Rows are points. To make a cloud, some directions were put in groups of two or more. Within a group, all points are equally far from the middle, so they leave a hole (a ring in 2 directions, a hollow ball in 3). The other directions are filled evenly. Then the cloud was stretched, turned, moved and blurred a little. Count the holes, and give their numbers of directions, smallest first.

Cloud:
[[-38 -25]
 [-12 -14]
 [-12  32]
 [ 13  28]
 [  2   9]
 [ -3  21]
 [-60  -6]
 [  6 -44]
 [-33 -16]
 [  3  -8]
 [-23  46]
 [-32 -25]
 [-39  21]
 [ 12   1]]
Holes: 0

Cloud:
[[-29  16  11]
 [-40 -37  29]
 [ 34 -15  21]
 [-33 -16  26]
 [ -6  28   4]
 [-15 -37   9]
 [ 12 -35 -29]
 [ 17 -44  12]
 [ 27  10   8]
 [-38  -7  -9]
 [-27  -5  34]
 [-47 -34  36]
 [ 17 -14  60]
 [-18  35  14]
 [-47  -4  -1]
 [ 10 -39 -12]
 [ 42 -14  39]
 [  0   5  28]
 [ 25  22   7]
 [-27 -17  50]]
Holes: 0

Cloud (47 x 6):
[[ 41   8  14  28  16   7]
 [ 25  -8 -16 -21  20  24]
 [  7 -12 -30  13   5  39]
 [  0 -25 -15  24  -2  47]
 [-24  -4  16  36 -12   8]
 [  9  11   2  17   8 -36]
 [ 20   7 -40 -17   3  21]
 [ 46 -17   7  -1  -3  24]
 [  0 -35  12   7 -24  -6]
 [ -9 -12  -7 -14 -13 -19]
 [-37   8  20 -23 -27  14]
 [-22   9 -19   2  18 -11]
 [ 15  29  23  25   9  25]
 [ 23 -23  22   0   2 -13]
 [ 18  38   3 -18 -28   1]
 [-18 -25  12 -28  -6  -2]
 [  5  20  21   8 -20   2]
 [  8 -41  32  15 -10  15]
 [  3   6  11  15  21  -4]
 [ -6 -15  -8  24 -14  -3]
 [-12   1  12 -41 -47  22]
 [ -6 -18   8  31 -24  15]
 [  4 -60  -6   7 -11  -4]
 [ 10 -17  -2  10  40 -31]
 [ -4  20   3   1  21  -6]
 [ -5   4 -12  44  18 -24]
 [ 10 -31   4  -3  19   4]
 [ -7  13 -39  23  22   9]
 [-29  21  17  16 -10  29]
 [-29   3   6   3 -10  14]
 [ 23 -42  -2 -14 -15 -15]
 [-14  22  -2   2 -12  -2]
 [  3 -26   0 -34 -27 -12]
 [ 14 -18  -2  26 -34  19]
 [ 54 -22  -2   9 -13   1]
 [ 25 -14  -9  34 -14 -23]
 [  6 -39 -29  18 -10  23]
 [  2 -56 -23 -27  -2 -16]
 [ -5 -20  14   3  26 -11]
 [ 10 -26   9 -32   5  10]
 [-16 -14 -16  13 -38  18]
 [-19   4  24  48   9   1]
 [  2  12 -38  27 -17   8]
 [-24   4  -8   3  -6   7]
 [-16 -25  -5  18 -45  -7]
 [-15  -3  -2  26  13   8]
 [ 23  -1 -14  -1 -37  11]]
Holes: 0

Cloud:
[[-23  11 -32  14  -8   6  14  11]
 [ -6  20  12  16 -31  -9  11 -33]
 [-11 -24  27 -22  24   2   6  10]
 [ -3   2  -8  10   5   8   7  32]
 [ -7 -34 -18   4  -3  -3 -32  -5]
 [-17  16   6   6   0  10   7  23]
 [ -7  24  -2 -31  -1   6 -19 -21]
 [  0 -48   8  -1 -16 -22  -6  17]
 [ 18  25  13  15  25  -4  12  13]
 [  6 -26   1   2  22  -2   5 -43]
 [  5 -12   4   9  18  34 -22  26]
 [ 17 -13 -13  43  26  -4  28  -6]
 [  3 -10 -48   3   8  11 -17  -1]
 [-14  -8  -2  60  11  12  32 -25]
 [  9 -29 -27  57  23 -13   4  -5]
 [ 17 -41  -5 -19  -9  -9  -3  17]
 [ 19 -21 -12  24  16 -16 -15 -25]
 [ -1   0 -10  51 -13   3 -15 -16]
 [-35 -11  16   4  20  -1   3  14]
 [-10  -5 -42  33  -9  13  -8  14]
 [-31  -6  21  -7  29  30  11  29]
 [-10  32  -7 -23  -5  -3   9  22]
 [ -7  13   1   4 -34 -13  22  14]
 [-45  -6  15 -12 -23   8  10  17]
 [-28 -21  -3  16   6   4   3 -30]
 [ -9 -22  -7  47 -15  18  -3   5]
 [ 32  -2  -4   2 -20   3  19  14]
 [  2  14  16  42 -29   7  21 -17]
 [  8 -19  34  19  -1  33  12   6]
 [ 23  23   1  48   4   5  13 -18]
 [  2   1  31 -23  26  16 -16   1]
 [  8  -8 -10  43  36 -20  -7 -17]
 [ 16   7   6  13  -2  24 -15  23]
 [ -2 -12  -9  41  27  10  16   2]
 [-13  -4 -17  24  40 -19   5 -11]
 [  3 -14  19  -5  26  -4  14   5]
 [ -6  10   4   6 -13  21  10 -28]
 [  6  -5  13  28  22 -10 -19 -24]
 [  1  -3   6 -25  17 -12 -20  19]
 [ -1 -21 -13 -24   8  -8 -20  24]
 [ -7 -13  -4 -12 -24 -23  13 -42]
 [  6   5 -26  20   4  19  -8 -13]
 [ 17 -20 -29  19 -22  -2   7 -14]
 [-29  19   4  13   6  -9  10  12]
 [ 17 -10 -29  34 -11 -13   6  16]
 [-34   0 -18  -2 -18  -9 -10  12]
 [-45 -17  -1   2  37   7  -3 -25]
 [ 22  32   3  11   0 -28 -13  -7]
 [ -7   1 -12  17  41  15   8 -10]
 [-12  10   6  20  10 -32 -20  11]
 [ -4  12 -10   9   8  38  -6   3]
 [-10  12  16 -14 -21  -5  20   2]
 [  3  29  13  -9  23  16 -33  24]
 [ -5  32  18  22  13 -19  17 -24]
 [-24   9  12  -6   0 -19  -5   3]
 [-13  20 -28  22  -2   2 -16  -9]
 [-15  26  -5  -5   2  15  -9  17]
 [-28  11  -4  17  33  16  17  19]
 [  5 -11  22 -27  16  -9  -3   0]
 [-25  13 -17  13   2 -12   6  -7]
 [-23 -28   7  43  10  22 -19 -21]
 [ -4  -5  -5  22  37  -6  -4 -29]
 [-32  -4  -3  16   5  38  16 -20]
 [ 14  -7 -18 -11   0 -16 -22  23]
 [-19  -6 -28  40  -5 -26   8 -17]
 [-23   0  20 -15  15  41  24  21]
 [  0 -20 -20 -10 -10 -17   7   7]
 [  3 -20 -29  11  12  38  -6  -9]
 [-15   1 -17   5  27 -24  -2  -5]
 [ 21   1  28 -13 -12  14  34   4]
 [-22  13  23  19   9 -11 -17  -7]
 [-16 -24  23  20   9  13   2 -19]
 [-27 -15 -17  27  16  -7 -26 -22]
 [ 16 -20  -2   5  -1  39  -6  -7]
 [  8 -31  -8   4 -10   8 -16 -15]
 [-26  29  14 -19  -3  11 -16 -21]
 [ -5 -39 -14  -3 -37 -15  11   1]
 [-15  14 -15  18  -9   1 -43   9]
 [  5  24 -11  -6 -10  23 -20 -28]
 [  1 -18 -15  25  20 -19 -16 -13]
 [ -5 -44 -19 -21 -19 -14 -26  15]]
Holes: 0
